Rows are points. The points of each table are mixes of a few directions, plus a little noise. How many directions does each table use, and how many do they share? Where both have some left over, give the other angles between the two spaces (their principal angles), to ten degrees, smallest first.
In the rows, 128 means zero.

First, 6 rows:
[[156  62 157]
 [ 80 144 102]
 [101 121 118]
 [ 85 126 109]
 [ 99 178 101]
 [242 129 181]]
Second:
[[124 124 127]
 [ 25  29 105]
 [185 183 141]
 [143 143 132]
 [170 168 137]
 [122 122 126]]
Directions: first 2, second 1, shared 1

First, 7 rows:
[[127 126 213 149]
 [115 111 217 109]
 [144 146  62 157]
 [108 105 130  67]
 [107 105  89  51]
 [154 160  53 191]
 [141 143 130 172]]
Second (5 x 4):
[[125 119 238 137]
 [148 145 111 183]
 [142 145  54 147]
 [131 129  62 113]
 [100  99 180  62]]
Directions: first 2, second 2, shared 2

First:
[[ 98 160 158 198 189 145]
 [156 125 117 117 200 147]
 [144 164  49 165  44  81]
 [135 137  99  93  66 117]
 [104 135 178 116 188 168]
 [130  47 166  83  82 110]]
Second, 6 rows:
[[236 150  49  90 183  98]
 [153 163 148 137 136 101]
 [103  82  68 122 130 174]
 [ 93  78 166  93  92 144]
 [ 44 108 160 165  97 162]
 [142 182 178 156 130  89]]
Directions: first 4, second 3, shared 2; angles 90

First, 9 rows:
[[135 130 128 125 131 127 131 128]
 [159 136 127 117 141 123 141 129]
 [146 133 128 121 136 125 136 129]
 [181 141 127 109 150 120 150 130]
 [142 131 128 123 134 126 134 128]
 [  7  97 132 172  78 147  77 124]
 [207 148 126  99 161 116 161 131]
 [157 135 127 117 140 123 140 129]
 [ 18 100 131 169  82 145  82 124]]
Second (9 x 8):
[[ 48 136  97 174 123 122  19 115]
 [ 65 135 105 162 124 123  43 119]
 [147 126 134 118 129 129 153 131]
 [ 91 132 113 149 126 124  76 121]
 [172 123 145 103 131 131 188 135]
 [145 126 134 119 129 129 150 131]
 [171 124 145 104 131 132 186 134]
 [163 125 140 109 131 131 176 134]
 [150 125 136 116 131 130 159 131]]
Directions: first 1, second 1, shared 0; angles 40

First:
[[123 127 139 165 165 129 141 150 158 138 111]
 [127 152  59 138 129 205  83  73  95 123 206]
 [ 96 135 164 134 140  91 150 131 141 134  89]
 [ 97 133 169 163 169  96 157 150 165 141  80]
 [200  87 126  57  53 109 122 160 102 110 135]
 [140 119 132 153 152 133 136 156 152 135 119]
 [164 104 140  70  69  97 129 144 105 115 120]
 [  7 193 143 130 142 108 127  25  95 131 120]
 [197 104  81 143 131 185 106 164 136 126 174]]
Second:
[[ 96 107  74 113 111 151 109  77  86 160 136]
 [154 137 155 116  54 143 132 126 147  50 178]
 [113  70 102 206  84 205 147 128 197  94 164]
 [165  96  90 150 112 180 118 145 145 120 164]
 [146 127 167  87 191  33 144 185 107 193  33]
 [134 150 159 110 150  88 133 144 121 134 102]
 [147 148 155 103 152  87 130 152 117 138 103]
 [132  69 114 142  68 155 143 134 155 110 136]
 [130 193 144 123 186 112 113 124 111 132 134]
 [ 64 182 118 132 172 126 112  65  94 150 130]]
Directions: first 3, second 5, shared 3

First (11 x 12):
[[ 21 110 111  50 108  33 116 202 132 132 152 137]
 [190 155 126 122 163 163  97  88  47 130  78 234]
 [120 136  93  93 152 116  83  98  97 128 148 129]
 [ 46 122 135  58 107  30 174 160  82 125  33 173]
 [177 130 125 166 120 188 149 101 123 124 151 160]
 [130 131  90 125 133 127 158  27 110 114 109  48]
 [153 143 168 146 160 117 108 123 134 135  46  83]
 [172 128 188 195 119 159 172 143 170 130  68  98]
 [ 77 111  92 107 103 101 155 111 149 119 175  68]
 [135 117 143 157 117 159 103 193 185 137 211 130]
 [188 124 137 188 127 214  93 162 179 136 235 147]]
Second (11 x 12):
[[101 165 172 128 178 147 110 137 128 104 137 133]
 [137  77  58 127  40 107 208  89 123 140 126 117]
 [226  65  66 134  67  83  57 160 137 204  94 125]
 [ 97 108  93 122  74 126 229  77 119 110 139 120]
 [200  65  59 130  52  88 112 137 131 186 104 123]
 [190  62  50 131  38  87 135 124 132 181 104 120]
 [ 53 210 225 126 241 178 111 135 127  64 154 139]
 [126 140 145 128 151 133 106 139 129 126 128 131]
 [125 148 156 129 164 137  95 145 130 123 130 134]
 [105 172 186 128 198 153  83 151 132 105 138 137]
 [ 47 192 197 125 204 172 160 113 124  62 158 135]]
Directions: first 5, second 2, shared 1; angles 90

First:
[[122 138 146 119 128 194  88 148 145 135 101  90 125 172]
 [137 114 132  77 141 141 124 108  79 123  98  97  63 113]
 [157 115 170 128  79 208  94 184 127 136  95 155 143 120]
 [154 117 188  73 159 112 101 130 119 132 129 124 115 129]
 [ 88 130  47 230  77  90 174 128 171 137 172 173 192 140]
 [170 182 206  69 199 114 101 120 148  81 123 106 140 119]
 [128 136  70 194  72  70 145 103 162 103 151 153 151 154]
 [129 175  88 168 125 108 193 121 132  83 138 165 161  61]
 [ 65  46 103  87 172 123 133 106  69 220 140  83  64 146]]
Second:
[[134 125 111 122 118  85 132 129 152 194  60 135 129  90]
 [123 120 149 120 151 163 170 162 113 130 146 154 117 115]
 [141 142  82 129  86  34  64  83 181 213   7  96 160  82]
 [127 132 154 127 149 172 143 152 113 113 148 133 134 118]
 [ 84 119  96  93 125 136  99  92 106  77 198 152 123 158]
 [138 108  68 160  66  22  97  50 144  81 167 101  79 248]
 [126 117 156 118 159 169 191 179 112 146 137 165 111 101]
 [164 163 206 164 162 219 124 176 116  97 125  79 175 101]
 [115 125 131 119 137 151 131 129 113 101 164 138 125 139]]
Directions: first 6, second 4, shared 1; angles 40, 80, 90

First (8 x 18):
[[149 147 107 110  91 174 143 137 174 111 113  87 108 124 160 146 134 159]
 [ 89  85 163 166 204  43  99  92  55 160 155 202 169 131  78  88 117  70]
 [ 96 157 173 109 130  84 117 220  18 131 149 189 129 165  36 129 127 100]
 [161  90  79 153 135 171 137  15 249 128 107  66 132  84 230 124 128 154]
 [157 138  96 116  93 183 145 113 199 112 109  73 109 113 181 147 133 165]
 [114 120 145 136 149  99 119 131  94 137 138 156 140 133 101 117 125 108]
 [112 102 140 151 167  90 114  95 105 144 138 159 149 124 116 107 123 101]
 [146 185 122  80  57 182 150 219 132  99 115  94  89 147 119 166 138 168]]
Second (9 x 18):
[[112 187 121 138 110 145 133 239 146 119  95 122  96 142  97 133  65 160]
 [184  74 155 132  89  87 123  57 172 130 173 160 132 108 191  73  86 178]
 [  8 165 206  88  88 154  96  53  51 196  98 119  87 135  72 197  99  84]
 [159  86 119 132 149 113 133  75 131 119 154 135 155 120 156 112 170 117]
 [ 17 221 143 110 124 180 116 208  68 155  60  98  81 151  38 206 106  88]
 [130 125 123 131 134 126 129 129 126 124 128 126 132 130 129 127 135 126]
 [215  64  66 146 192 105 151 104 152  81 164 131 189 116 178  89 223 114]
 [190 105  96 146 143 111 143 148 168  98 145 138 150 124 161  89 135 152]
 [137 127 123 132 130 128 128 139 135 121 129 128 130 128 131 122 126 131]]
Directions: first 2, second 3, shared 0; angles 40, 70

First, 11 rows:
[[ 98 130 105 106  85 128  97 105  94 107 118 118 119 158 149 137  91 119
  181 129 137 117 165  84]
 [124 143 124 137  99 139 146 128 121  99 144 123 105 135 123 106 134 158
  135  99 155 118 163 109]
 [112 171  94 100  95 127  65  53 114 116 100 100 178 113 121 202 140 131
  157 121 120 123 142 121]
 [ 93 116 107 118 127 136  97 144  95 116 118 142  85 136 149 102 111  93
  169 129 122 125 149  55]
 [151 105  91 135 173 161 159 132 143 147 100 146 112  69 147  79 115  92
   95 163 107 108  88 132]
 [163 118 138 112 144 101  94 156 120 162 158 138 157 135 125 165 110 101
  131 157 105 163 107 175]
 [116 136 147 155 162 136 136 158 141 121 132 143  98 101 103 100 189 137
  103  95 126 135 125  98]
 [109 117 187 159 198 115 146 159 168 153 111 142 126 117 100 122 195 127
   77 115 110 141  79 129]
 [ 67 123 126  94 100 104  66  87 100 127  86 110 151 181 152 183  92  98
  188 146 115 122 137  82]
 [188 122 132 155 126 145 205 162 149 124 173 136 110 110 120  74 123 166
   84 121 155 124 132 185]
 [187 128 156 139 100 117 197 125 161 138 168 109 168 150 117 138 104 183
   88 133 157 128 122 234]]
Second, 10 rows:
[[213 127 121 166 124 151 155 108 148  98 145 204 121  94 109  37 150 144
  105  88 122 112 137 138]
 [128 110 138  93 177 119 161 187 152 159  59 193 107 122 140 104 121  57
  104 189 109 114  70  72]
 [ 83 140 125 131  97 122  92 100 101 123 165  45 145 150 130 192 121 167
  156 109 144 146 162 160]
 [141 137 121 152 101 136 114  93 118 107 168 105 138 126 119 127 135 169
  137  89 137 133 160 160]
 [158 137 120 160 100 141 119  90 122 101 171 120 136 119 115 109 139 172
  133  82 136 130 162 161]
 [155 115 133 115 163 129 161 164 152 141  83 200 111 112 130  81 130  81
  103 160 112 112  88  90]
 [ 37 140 130 108 102 109  80 114  92 141 152   7 148 168 141 240 109 154
  167 134 146 154 154 151]
 [166 126 125 143 129 138 142 123 138 117 132 165 124 112 120  86 137 131
  117 114 124 120 129 129]
 [108 125 131 113 138 121 128 143 128 141 111 122 126 135 135 145 122 111
  129 148 126 129 115 116]
 [ 90 122 135  99 148 114 128 159 128 153  95 118 123 141 141 160 116  95
  129 168 124 130 103 103]]
Directions: first 6, second 2, shared 0; angles 30, 40

First:
[[119 135 139 128 112 124 122 129 129 128 120 135 123 130 136 129 119 132
   99 129 143 125 164 118 108 129 121 138 132 115 122 134]
 [105 142 140 132 104 123 129 140 143 123 100 126 125 141 137 112  88 131
  102 113 140 127 159 108 106 156 113 125 125 107 135 111]
 [217  74 131 146 232 124  64 102  98  85 186 134 173 153  97 204 138 118
  249 136 107 171  22 198 173  40 171  89  94 159 113 183]
 [ 96 147  89  97  92 148 201 129 127 184 139 117  89  71 131  84 217 130
   89 150 104  88 130 109 154 155 124 163 165 155 136 100]
 [128 182 119 174  87 115 121 155 112 160 171 156 157 104 139  91 143 103
  100 143 198  91 138 113 150 124 104 142 183 159 134 136]
 [124 135  76 132 102 141 165 129 104 154 143 134 146 100 109  76 156 108
  171 128 100  99  76 125 139 172 141 139 147 156 160 105]
 [122  77 165  98 150 126  97 102 144  70  58 118 114 183 126 175  47 156
  134  98  86 175 170 131  53 140 144 115  61  61 118 135]
 [135 155 130 148 112 120 118 136 114 150 165 148 136 108 138 125 160 119
   96 149 175 108 149 125 143 100 116 146 164 148 117 151]
 [125 122 172 134 172 118 104 148 181  87  89  93 124 178 137 156  49 141
  136  97 133 171 116 132 145 125 109  71  85 103 125 102]
 [132 108 142 108 151 131 124 116 137 117 118 117 109 135 130 158 134 142
  122 130 112 145 137 136 125 109 134 126 110 117 114 136]
 [105 132 105 109  94 139 162 122 119 150 119 131 112 105 127 100 156 129
  108 133 108 107 146 112 110 159 131 155 141 127 137 115]]
Second, 9 rows:
[[150 154 182 169 158 118 115 197 125 139 174 108 161 130 136 160 174  81
  136 175 218 123 105  75 159 133 148 130 133 159 141 131]
 [107 162 194 139 118 118 134 188 146 147 132 105 116 125 158 152 166 108
   52 171 215 118 194  54 118 147 125 155 138 123 124 123]
 [146 100 156 127 178 126 107 136 140  95 114 106 137 162 120 168 100 126
  171 122 118 162  96 130 128 127 147 100  85 116 130 125]
 [ 96 152 141 117  92 126 147 137 140 151 116 128  98 111 149 118 149 137
   52 141 154 112 194 101 114 137 108 153 149 116 117 123]
 [155  84 149 126 182 128  95 122 131  75 103 111 151 176 110 170  72 126
  204 108  94 170  82 143 109 134 159  94  69 105 137 130]
 [120 107  61 111  86 136 131  63  99 122 107 169 132 122 110  83  87 151
  153  89  55 118 129 176  89 135 124 137 137 112 129 137]
 [137 140  49 138  90 133 141  88  90 156 163 171 147  89 109  67 146 127
  156 115  95  93  92 176 148 113 117 140 175 161 133 139]
 [ 98 122 144  93 124 130 143 115 163 123  85 110  80 134 144 137 114 160
   71 115 108 141 181 126 115 125 108 127 114  97 108 114]
 [141 132  78 132 128 134 137 102 116 145 157 143 134 104 115  97 144 132
  158 117  97 115  78 173 172 101 117 117 152 160 127 129]]
Directions: first 5, second 4, shared 3; angles 60

First:
[[ 95 151  97 140 137 164 142 137 143 131 133  46  76 120 128 126 126 131
   92 112 142 133 109 158 111 142 151 182 136 101 137 119]
 [109 120  85 136 148 125 124 133 135 127 142 103  51 102 165 134 100 118
   86  93 138 111 126 123  93 114 159 160 123  64 152 111]
 [ 96 176 150  99  66 119 113 121 129 147 125 123 186 140 123 127 136 149
  153 108  97 135 118 147 178 140  99 142 136 175 133 119]
 [ 93 145 127  37  24  48 130 158  93 145 102 208 144 112 152 119 139 142
  160 125 104 115 140 121 126 139  92 102 152 140 131 106]
 [148 122 157 107 111 140 172 154 108 121  92 137 171 151  69 109 183 135
  165 206 147 155 129 147 119 167 104  90 152 183  82 152]
 [143  82  90 118 157 130 183 175 107 108 102 124  41 109 117 113 150 112
  105 185 179 130 135 128  38 148 154 112 148  78 104 136]
 [209  63 146 217 249 161 106  87 148 101 156 150 132 139 125 143 101 100
  118 139 144 124 144  85 126  86 155  92  87 110 124 157]
 [166  92 119 197 220 167 117 104 150 110 153 102  95 128 132 139 103 108
   97 121 147 124 130 111 114 101 163 134 102  92 134 141]
 [ 99 160 124 130 110 131 105 113 142 140 144 101 133 126 146 136 110 136
  118  84 108 123 118 137 157 121 128 162 122 127 150 113]
 [141 143 167 140 123 141 113 106 135 132 131 134 199 152 105 130 137 137
  156 133 110 140 126 131 177 129 107 116 121 181 120 139]
 [108 154 147  86  63  82 102 121 118 145 127 180 179 129 147 131 122 141
  158 102  92 119 133 120 169 122  96 116 129 157 140 114]]
Second, 10 rows:
[[121 116 100 109 130  84 127 167 123 131 133 129  47  99 155 120 127 119
   95 130 165 105 134 114  73 134 153 146 136  36 128 128]
 [184 119 198 156 149 159 134 108 128 120 113 153 243 176  59 122 168 134
  185 193 124 159 132 130 175 143  94  73 125 222  85 168]
 [116 147 143 112  96 159 158 129 117 126 103 112 175 149  87 120 160 141
  158 159 116 155 121 159 147 154 104 118 144 201 108 129]
 [136 139 156 142 120 172 141 103 129 123 114 124 203 158  90 129 144 137
  162 145 100 154 123 147 171 136 104 108 127 219 117 134]
 [100 143 108 103 103  67  91 140 130 145 150 143  82  99 184 131 100 129
  101  80 130  96 131 108 119 111 139 160 123  51 156 112]
 [130 132 141 142 128 171 143 107 129 122 117 115 173 148 101 131 136 133
  148 139 107 151 124 145 155 132 112 115 128 195 121 128]
 [141 104 116 165 170 195 162 110 130 107 118  98 126 140 101 132 129 120
  127 147 125 150 124 144 119 124 139 115 125 172 122 127]
 [ 88 136  78 100 110  68 100 150 131 144 149 127  29  82 200 134  89 122
   77  67 139  87 130 109  88 110 157 175 127  17 166 100]
 [142 107 115 165 172 139 107 101 140 121 151 130 108 120 153 142  93 115
  108  97 120 117 133 110 129  96 147 131 105 105 150 122]
 [119 137 128  91  99  64 112 163 123 143 131 148  97 111 149 119 136 131
  118 130 151 107 133 114 106 140 130 140 137  61 126 133]]
Directions: first 4, second 4, shared 3; angles 50
